Each row of a before or after table is a point. One or more steps were done to the points. Then noise was added and the rows were shuffled. The steps act on how far a point lies along the listed directions, d1 being the first. What was done? A step turns or swaps two directions, mirrors them in a line or flattens them onto one, adds a multiple of one to another, or multiplies one. Angles are multiples of 10 degrees, from the lower direction toward the higher: turns from -170 to 170, lines from 10 to 170 but not 90. Use the fewest steps. Two steps may share a direction if one is a turn and the other turns, adds or multiplies; they go together, in the order done. Otherwise the lowest direction goes first.

Directions:
(1): [-38  -8]
(2): [  8 -38]
Before (10 x 2):
[[-35  60]
 [ -5 -12]
 [ 21  -7]
 [ -8 -14]
 [  1  10]
 [  5 -11]
 [-31  25]
 [ -6 -11]
 [-26 -17]
 [ -3   0]]
After (10 x 2):
[[  1   1]
 [ 27   1]
 [ 22  13]
 [ 14  30]
 [  6  -3]
 [ 13  -5]
 [ -3   5]
 [-19  -4]
 [ 12  -2]
 [  2  -6]]
Steps: multiply d1 by -1; multiply d2 by 0.4

Directions:
(1): [ 14  41  34  16 -30 -14]
(2): [-21  16  10  32  48 -18]
(3): [ -7  31 -33 -32   1 -36]
Before (9 x 6):
[[ 19  12 -11 -30 -23  -9]
 [ -3  12  26  17   4  -2]
 [ -3  11   5  34  11 -15]
 [  0  22 -48 -25   7 -29]
 [ -2  20   3   6  11 -21]
 [-13  33  15  20  60 -26]
 [ -6 -41 -59 -30 -13  17]
 [ -1  -8   8  16  -6  26]
 [ -2  18  36  30  14 -12]]
After (9 x 6):
[[ 15 -17  -7   2 -30  11]
 [  5 -19  -4 -19 -14  14]
 [  3  27 -14 -14  19 -29]
 [ 17   5  -1 -13 -25  -3]
 [ 15  54   4   9 -17 -29]
 [-11 -16  -8   9  12  23]
 [-24  34  15  56  32 -21]
 [ 41   2  31 -20 -54  24]
 [ 14 -29  -4 -27 -28  14]]
Steps: turn d1 and d2 by -140 degrees; turn d1 and d3 by -50 degrees

Directions:
(1): [ 22  -6 -25  30   3 -60  31   9  26  -2  -7]
(2): [ 13 -23  46  -4  -1  -6 -13  37  29 -31  33]
(3): [ 12  21  22 -43  -9 -30   6 -41  13  26  30]
(4): [-21  18  22  55  -4 -24 -40 -22 -13   4  15]
(5): [-22  39   4 -12 -13 -20  29  25 -43 -34  13]
(6): [-20   6 -30 -18 -58 -12 -36  18  24   0  -8]
Before (12 x 11):
[[  6   8  17  12  21  -2  -6 -15  -9  -9  27]
 [  8 -14 -34  -5  -6 -17  24   8  27  -2  -9]
 [ 27 -21 -14  35  18 -37  21   1  23  -7   2]
 [  3   9  -8 -17  -7   5   3 -21   2  14   1]
 [-25  43  -8 -23  -9 -17  -6 -23 -29  -4  10]
 [ 12   1   0  -3  11 -12  11  17  -3 -16  -4]
 [ 19   6   0 -34   3  -8  26 -12  12  -1   2]
 [  3   5  15   5   5 -11  -1  -9  -4  -5   0]
 [-23  -2   7  -8 -14  -8 -23  -5 -10   3  -8]
 [  1 -15 -18  18  12   7  19   6  -9  -7 -13]
 [ 22  20 -14 -38  -1 -15  51 -26  -7  24  -2]
 [ -4 -11  12   2  13  21 -14  12  -9   1  -5]]
After (12 x 11):
[[  5 -13   8   5   4  18  -3  16   7 -15   3]
 [  5  12 -17 -13  -5 -18   7   5  -3  -3 -10]
 [ 16 -24  -1   0  -7   9  22  60  13 -35  -5]
 [ -2   4   4  13   3  -6  -4  -2  -6  -7  -9]
 [ -3   9  -4  25  20   8  -7 -12 -18  -9   9]
 [ 13 -15 -23  -7   1 -19  28   6  28  -3  -1]
 [  9 -11 -15  -2   6  14  17  24   6 -24 -19]
 [ 31 -13 -14  34  34 -36  36 -21   9   6  -1]
 [-39  15  -9 -10 -46 -10 -47  47   3 -46   9]
 [-24  -5   9  -6 -17  -7 -27   3  -6  -2  -7]
 [ 13  -5   9 -14   6 -16  21 -15   7   5  16]
 [  1   4  14 -12  18  11  -3 -18 -15  20   2]]
Steps: turn d2 and d3 by -170 degrees; add 1.5 times d5 to d6

Directions:
(1): [ 19   6 -24   2  21  -7  -7 -34 -15 -13  14  12  17 -41]
(2): [-18   3 -23 -15  -3  40  -3  32  -1  12  32   4   9 -17]
(3): [  6 -14  24  -2  -2  -8 -57   1  17  15  13  21   3  -5]
(4): [  4 -31 -11   8  18 -26  12  27  -8 -18  19  24  21  24]
(5): [  0 -14  20   3   1  16   3  -2   4   3 -20 -20  60  -6]
Before (8 x 14):
[[  0   6   0  10   7  -5   4  -2   5  -7 -16  -8   1   9]
 [ -3  13  17   5 -12  10 -19 -12  10  13  -9  -7 -24  -8]
 [ 17 -10   9   7   7 -20  20 -20  -7 -12 -26 -10  23  -3]
 [ -3 -18  21   4  -8   6 -20  -5   5   6   0   5  23  -3]
 [ 11   1  -1   0   5  22 -27 -13   5   8  11  -1  32 -24]
 [  6   9 -21  -3   7   5  19   4  -9 -12  14   5  -1 -10]
 [-10   2   7  -1 -10  19  19 -12   7  -3 -15 -15  23  -5]
 [ 16  21  -4   5   9  -3  17 -54 -15 -10 -23 -14  19 -37]]
After (8 x 14):
[[ 16   5   1   0   6  18 -34 -24   5   7   9   0  26 -29]
 [ -4 -17  22   4  -9   5 -26  -4   7   7   0  10  18  -3]
 [  0   8  20   9 -12  -2 -15 -18   7   8 -11  -4 -26   3]
 [ 17 -19   5   7  11 -22  18 -11  -8 -14 -16  -4  32  -3]
 [ 23  13  -6  10  17 -18  15 -60 -20 -21 -21  -4  34 -38]
 [ -9  -2  15   1 -10  13  16 -12   8  -3 -16 -13  25  -3]
 [ -1   1  -1  10  11  -6   5   4   5  -9 -14  -4   3  12]
 [  5  13 -22  -4   4  12  17   0 -11 -10  11   1   3 -18]]
Steps: multiply d1 by 1.3; turn d2 and d4 by -30 degrees; turn d3 and d5 by -10 degrees

Directions:
(1): [-18  -2 -13 -17 -22  23 -33  -4 -22 -19  26  -1   1 -22 -16   9 -52  11
 -23   2  -5  33   4 -31]
(2): [ -4   6 -60  17   1   9 -14  -6   1 -34  -6  14 -10  10  42  -1   7  -1
  16 -32   9  28 -13  25]
(3): [ 31 -10 -10 -23 -13 -23 -13 -40  41   7  18 -10  10  -7  -2 -17  25 -18
   9   9 -31  35 -16 -20]
(4): [ 12   9  -8 -28  10  35   3  32 -28   2  11   6 -27  32  18 -11  35 -13
 -18   9 -24  -4 -16 -37]
Before (9 x 24):
[[-25  -3   0  33 -12   3 -25  -7   4 -22   2   4   8 -14   1  12 -33  14
    5 -14  28   5  14  20]
 [ -5   3  60   2   3 -26  35   1  13  27 -12 -13  12  -9 -43   4 -12   7
   -3  23  -3 -48  16   4]
 [-19  -7  32  -3 -13  13  -9  19 -29  -1   1  -7   0  -5 -33  15 -38  13
  -33  15  11  -9  17 -24]
 [ 18  -3 -20 -26   4 -13  -1 -11  32   5   8  -7  -6  12  20 -21  35 -21
    7   7 -26  26 -16 -15]
 [ -6 -15   5   3   9  14  -3  21  -8   5 -11  -6 -13   3  -2   4 -11  10
   -8  -8   8 -13   1  -4]
 [ -8   7  36  26  -1 -14  25  -5   5  15 -10  -7   2  -1 -16  16 -11   7
   11  15  24 -41   8  21]
 [ -3   0 -12   7   5  -8   3  -8  -1 -13  -3   9  13  17  11  -8  16  -9
   16 -13  20  -3  -8  15]
 [  7   7 -19  -6   7  20   0   1 -11  -6  12  13  -1  11  19  -7  14  -3
   10 -10 -30  12 -12 -10]
 [-10   4   9  18  -1   2   6  11  -8 -10  -8   5  10   6   3   3 -21  18
   -1  -1  24  -9  16  20]]
After (9 x 24):
[[ 11 -18   6   1  12  -2   4   9  14  14 -13 -11 -10  10   4  -5  16   0
    4  -8  -1 -13  -6   0]
 [ 28 -15  35 -10  -4 -31  11 -17  31  24  -6 -16   8   9 -19 -11  34 -13
   -3  21 -13  -6  -4 -14]
 [ -6   7  37  26   0 -15  25  -5   7  15  -9  -7   3  -1 -16  16  -8   6
   10  16  24 -41   8  22]
 [ 10   1   9  16   3 -17  15  -5  18   2 -12   2  14  12  10  -9  11   5
   12   1  13  -8   7  26]
 [  5  -8   1  29  -6 -24 -14 -28  41  -6  -2   0  13  -6  10  -3  12  -2
   23 -10  14   7   0  27]
 [-25   5 -22 -20  -4  28 -18  23 -25 -18  15   1 -13  -1   7   2 -34   6
  -21   3  -2  24   2 -25]
 [-15   2 -13   8   4   1  -3   1 -16 -20  -1  12  11  14   9  -3  -3  -1
   10 -15  24  -3  -4  12]
 [-13   4  61   3   2 -21  32   6   4  25 -10 -12  11 -10 -45   7 -22  11
   -8  23   0 -46  19   2]
 [  1   7 -20  -5   4  25  -3   7 -18  -8  13  13  -2  10  17  -4   5   1
    7 -11 -28  12  -8 -12]]
Steps: swap d1 and d3

Directions:
(1): [ 31 -24  20  35 -25 -38 -57   9  -7  16  29   9  11 -10  40 -12 -34 -24
  31  -5  18 -18  -5   8  -1  11  -6 -13 -26  13 -23 -49   5   7 -54  -6
 -19  -8   6 -13  37 -14 -11  -5 -13  13  14  41   8 -37   5  -2 -14  -6
 -15  29  32   9  -6  17 -31 -17  -9  16]
(2): [-13  -4   0 -49  -1 -23  -8  13  -2  37  -8  33  14 -25 -33  15 -21  17
  -7  17 -22  -1  -6  41   7  -4  17   5  -5 -16 -55  22   6  10 -31   9
  18 -15 -29  10  -1  15  21  28   1  -9  16 -24 -30 -30  11  25   3 -19
   8 -13  -2   5   8 -60 -43 -29  34  38]
(3): [ 15  -2 -13 -20  10   2 -33  28  -4 -26 -14   2  25 -23  -5  32 -16 -40
  36 -23 -12 -24 -14  -4 -20  13 -30  14 -24   5   1  29   5 -15  -3  20
  33  14   0  36   8  43  -5  22  26  15   9 -38 -31  19   6 -45  -6   1
  38 -12  39 -21 -17  32 -14   2 -34 -33]
Before (14 x 64):
[[ -2   1   9  -8 -10  -5   4 -10   0  17   6   8  -2   1  -2 -12   2  16
  -13  10   1   7  -2   6   6  -2   8  -6  11  -6 -13  -7   3   5  -1  -6
  -10 -10  -1 -12  -4 -13   9  -5  -9   0   0  13   6 -15  -3  16   4   0
   -4   4 -10   4   3 -23  -6  -7  23  18]
 [  5  -2   6   2  -2  -8  -3   4  -1   1   6   5   0  -1  -1   2  -7   0
   -1  -5  -1   3  -5  -5  -7   0  -4  -7  -5  -4  -8  -4   0   2  -3   9
    0  -3  -3   0   6  -2   1   1  -1   0  -1   8   2 -10  -5   6  -6  -3
   -2   2   1   1  -1  -6  -6  -4  -1  10]
 [  6  -4   2   6   1   2   1   1   1 -20  -4  -5   3   2   2  -1  -5  -9
    5  -4   4 -10  -7  -7  -5   1  -9   6  -5   0  11  -2  -5  -6   8  -3
   -1  -1   3   9   3   1 -10  -5   8  10   2  -5  -4   8  -2 -11   1   3
    8  -3   7  -6  -4  13   3   3 -13  -8]
 [  0  -2  -2   3  -1   0  10  -5   3   7   4   1  -3   5  -2 -12   5  11
   -8   2   3   3  -6   3   2  -4   7  -6   4  -2  -2  -5   0   6  -2  -6
   -6   0  -1  -9   1  -3   2  -1  -6  -5   0   5   2  -4  -1   8   2  -6
   -7   3  -8   1   6 -13  -2  -1   9   6]
 [  9   2  -6  16   3  15  -7   5   6 -23   7 -12   4   2  14   0   6 -18
   10 -12   8  -6   7 -23 -14   2 -18   2  -6   5  26  -4  -3 -12   8  -3
   -6   8  16  11   4  12  -8  -9   3   4  -7   4   9  19  -4 -16   1   6
    2  -1   7  -3 -15  31  19  10 -24 -25]
 [-10  10 -16 -17  15  15  17   1  -1 -20 -15 -12  -1   5 -14  11  11 -12
    5 -16  -9   1   1  -8 -10   1  -3   6   5   0  21  24  -3 -12  21   7
   18   5   3  12 -15  21   1   9   9  -5  -6 -22   2  29  -6 -15   9  10
   19  -8  -4  -6  -7  14  22  12 -14 -25]
 [  1   2  -8  -7   9   3   5   3   4  -5 -10   1   2  -6  -7  10  -3  -5
    3  -3  -5  -2  -1  -5  -7   6 -13   1  -4   2   7  11   0  -6   5   3
   14   2  -3   8  -1  16   3   5  10   0   8 -15  -2  13   3 -14   1  -6
    9  -8   3   1  -4  -2   1   4  -9  -4]
 [  4   2  -7  -4   2  11   4   0   2  -2   0  -5  -1   3   0   2   8   1
    1   5  -1   4  -3   1   1  -3   0   2  -1  -2   9   3  -5  -3  17   5
    2   0  -2   1  -3   5   0  -1   0   4  -8  -7   1   5  -9  -2   5   2
   -1   0  -2  -2   2   1  15   2  -6  -7]
 [ -2  -3   1 -10 -11 -18  -2   3   5  22  10   8   0   3  -4  -4 -15  12
  -10   8  -3  -2   2  13   6  -9  16  -5   2  -6 -19  -7   5   8 -19  -3
    0  -8  -9  -3   2  -4   8   9 -10  -5   5   7  -1 -22   3  18  -4  -8
    2   3  -6   8   3 -26 -18  -9  15  21]
 [  3   0  -3   0   4  -3  -3   5   0   5   0   4   3  -4  -1   8  -6  -3
   -5   1   0   0   2   0   4  -2   2   1  -1   3  -2   0   2   6  -7  -1
    2  -7  -5  -3  -2   3   0  -4  -1   6   7   1  -3  -9   4   4   1  -2
    0   0   2   3   3  -6  -4  -3   7   3]
 [ -4  -3   4 -15  -5 -19  -2   2  -8  23   2  18   8  -8 -12   1 -14   5
    1  13  -5  -2   2  24   8   1  15  -5   0  -7 -29   2   1   3 -23   7
    1 -15 -14   1   3  -3  12  13  -2  -4   8   1 -13 -18  13  18 -10 -12
   -3  -5   0   4   4 -34 -19 -21  21  26]
 [ 11  -2  14  25 -10  -3  -3 -11   0   6   9   0  -5  11  10 -13  -2   8
   -3   1   6   0  -3   2   6   0   3  -3   4   0   0 -19   2   7  -8  -5
  -11  -1   1 -14   5 -13   4  -7  -4  -2   2  17  11  -9   2  12   1   0
  -16  14  -7   6   2  -1   0  -3   7  11]
 [  4  -3 -11   3   6   7  -3   5   3  -8  -6   0   3  -3  -4  11   2 -10
   14 -10  -5  -5  -3  -7  -6   3  -5   1  -9   7  13   8   1  -7   8   0
    4   9  -1   8   4   7  -5   2  10   4  -2 -13  -6   8   1 -17   3  -2
    9  -3   8  -5   0  14  -2   8 -12 -20]
 [ -2 -10  18   9 -15 -21  -5  -2   1  30  17   5   1  -3  14 -15  -9  14
   -7  19   5   5   0  20  11  -4  19 -11  -6 -11 -25 -24  -2  14 -22  -7
  -13 -12  -5 -14   6 -22   4  -5 -11  -8   6  23   8 -34   3  24  -4 -11
  -23  10 -10  19   3 -29 -19 -17  22  31]]
After (14 x 64):
[[-21  16 -10   6  12  36  47 -18  13 -17  -3 -20 -16  21  -8 -12  37  19
  -31   6   5  19  17 -26  -3 -11   4   1  25  -6  38   8  -9  -5  42 -13
  -13   6  12   0 -23  -4   1 -18  -5 -14 -21   3  24  28  -9  11  13   9
  -10 -12 -35   4  -3   2  45  20   1 -17]
 [ 15 -10  15   1 -18 -21 -31   3  -5  14  13  12  12 -11  13  -6 -17  -8
   14  -1   4  -7  -8   8  -3   8  -5  -7  -7   2 -22 -17   7   3 -23  -1
   -6  -9   1  -6  14  -4   3   0  -8  10   9  16  -2 -23   2   0  -6  -2
    3  11  17   2  -5  -4 -23 -13   9  13]
 [ 27 -23  19  13 -21 -40 -60  24  -5  18  20  13  24 -26  31   4 -39 -30
   39  -2   6 -23 -15  21  -5   9  -7  -6 -38   1 -35 -26   5   5 -53   5
    4  -5  -1   8  32   5  -6   9   1  10  20  14 -12 -37  10 -11 -16 -13
    0  16  36   7 -15   5 -46 -26  -9  13]
 [ 15  -3  14  24  -9  -5 -11  -6  -3   3  10   0   0   7  11  -7  -7   0
    4  -3   6  -6  -8   3   3   4  -3  -1  -3   2  -1 -16   4   5 -12  -2
   -5   0   3  -8   8  -4   2  -4   0   2   4  14   7  -8   3   4   0  -1
  -11  15   1   1   0   6  -4  -3   1   6]
 [  7  -7   0   6  -2  -7  -5   2   1   7   7   2   2   1   6 -10  -2   2
    3  -1   6  -4  -8   3  -1   0   3  -7  -4  -1  -7 -12   2   4 -14  -5
   -4  -1   2  -7   9  -1  -1   0  -4   1   2   9  -1 -11  -1   2  -3  -8
   -4   8   4   1   4  -6  -9  -4   3   5]
 [  8  -2   5   1  -1 -10 -11  11  -1  -1   4   6   5  -7   0   7 -10  -6
    6 -11  -3  -3  -7  -6 -11   3  -8  -6 -10  -2  -9  -1   2  -1  -5  11
    5   0  -1   7   9   3  -2   4   3   3   1   1  -2  -8  -4  -1  -8  -4
    4   0   8  -3  -1  -1  -8  -3  -7   4]
 [ 24 -17   6 -10 -10 -37 -56  27 -15  14   7  24  31 -30   6  18 -44 -37
   44  -7  -4 -29 -11  25  -7  17 -10  -3 -32   3 -39  -5   7  -6 -55  18
   14  -9 -11  21  29  21   3  27   8  14  20  -3 -31 -23  20 -15 -22 -14
   16   1  44  -6 -10  -3 -45 -29  -9   9]
 [-27  16 -13 -12  15  23  52 -20   3  -7 -13 -17 -20  24 -21  -8  29  19
  -28   0  -5  21  12  -8   2 -11  19   0  26  -6  27  18  -7  -3  34  -4
    0  -2   3  -7 -30  -3   7  -2  -4 -17 -15  -8  20  27 -13  15  16  12
   -2  -7 -36   3   6 -10  40  15  12  -9]
 [ -9   4 -12  -1  11  16  23  -5   6  -6 -10  -5 -11   6 -16   4  16  10
   -6  -1  -7   7   3  -7   1  -4   5  -1   4   0  21  14  -3  -5  26  -2
    0   8  -2   1 -10  -1  -1  -3   8  -4  -8 -14   0  13  -2  -5   9  -1
    1  -8 -14  -1   6  -2  12  11   0 -16]
 [ -3   5  -7  -7  12   7  17  -2   7  -2 -11  -1  -3   0 -13   7   4   5
   -5   1  -6   5   0  -7  -5   4  -5   0   3   0   9  13  -2  -5  12  -1
   12   2  -2   2  -8   9   6   1   7  -5   4 -13   4  14   1  -6   4  -5
    4  -7  -8   2  -1  -8   7   6  -4   2]
 [ 20 -14   3  -7 -17 -35 -45  20   0  13  13  14  21 -16  10   9 -39 -22
   26  -8  -3 -23  -8  15  -6   3  -3  -4 -22   3 -27 -13   8   3 -46   3
   10  -4  -6  11  22  14  -1  19  -1   9  17   2 -15 -28   9  -9 -12 -11
   17   9  31   0 -10  -1 -39 -16  -8   9]
 [  0   5  -5  -1   1  13  15  -6   3   3   2  -4  -8   8  -1  -6  15  10
   -8  10   0   9   0   2   5  -6   6   0   5  -3   9  -2  -7   0  21   1
   -4  -2  -1  -4  -9  -5   2  -6  -5   0  -9   0   8   3  -9   7   7   4
   -7  -2 -10  -1   6  -6  21   4   0  -2]
 [ 10  -3  -3   1   3  -4 -13  10  -1   2   1   6   8  -9   2  12 -12 -12
    3  -2  -1  -6   0   0   0   0  -3   3  -7   5  -3   1   4   4 -11   2
    6  -4  -4   1   4   8  -1  -1   1  11   9   0  -7 -10   5  -2  -1  -3
    4   1  12   0   1   1 -10  -3   0  -3]
 [-10   3  -1   1   5  12  27  -8   5 -17  -9  -8  -7  11  -7  -5  10   8
  -13   3   1   1  -3  -7   0  -5   0   6   9  -5  17   4  -7  -5  25  -6
   -3  -1   1   3  -9  -4  -6 -11   5   0  -5  -8   3  13  -6   0   5   5
    2  -7 -14  -4   2   0  17   7  -3  -5]]
Steps: add 1.5 times d2 to d1; turn d1 and d3 by 50 degrees
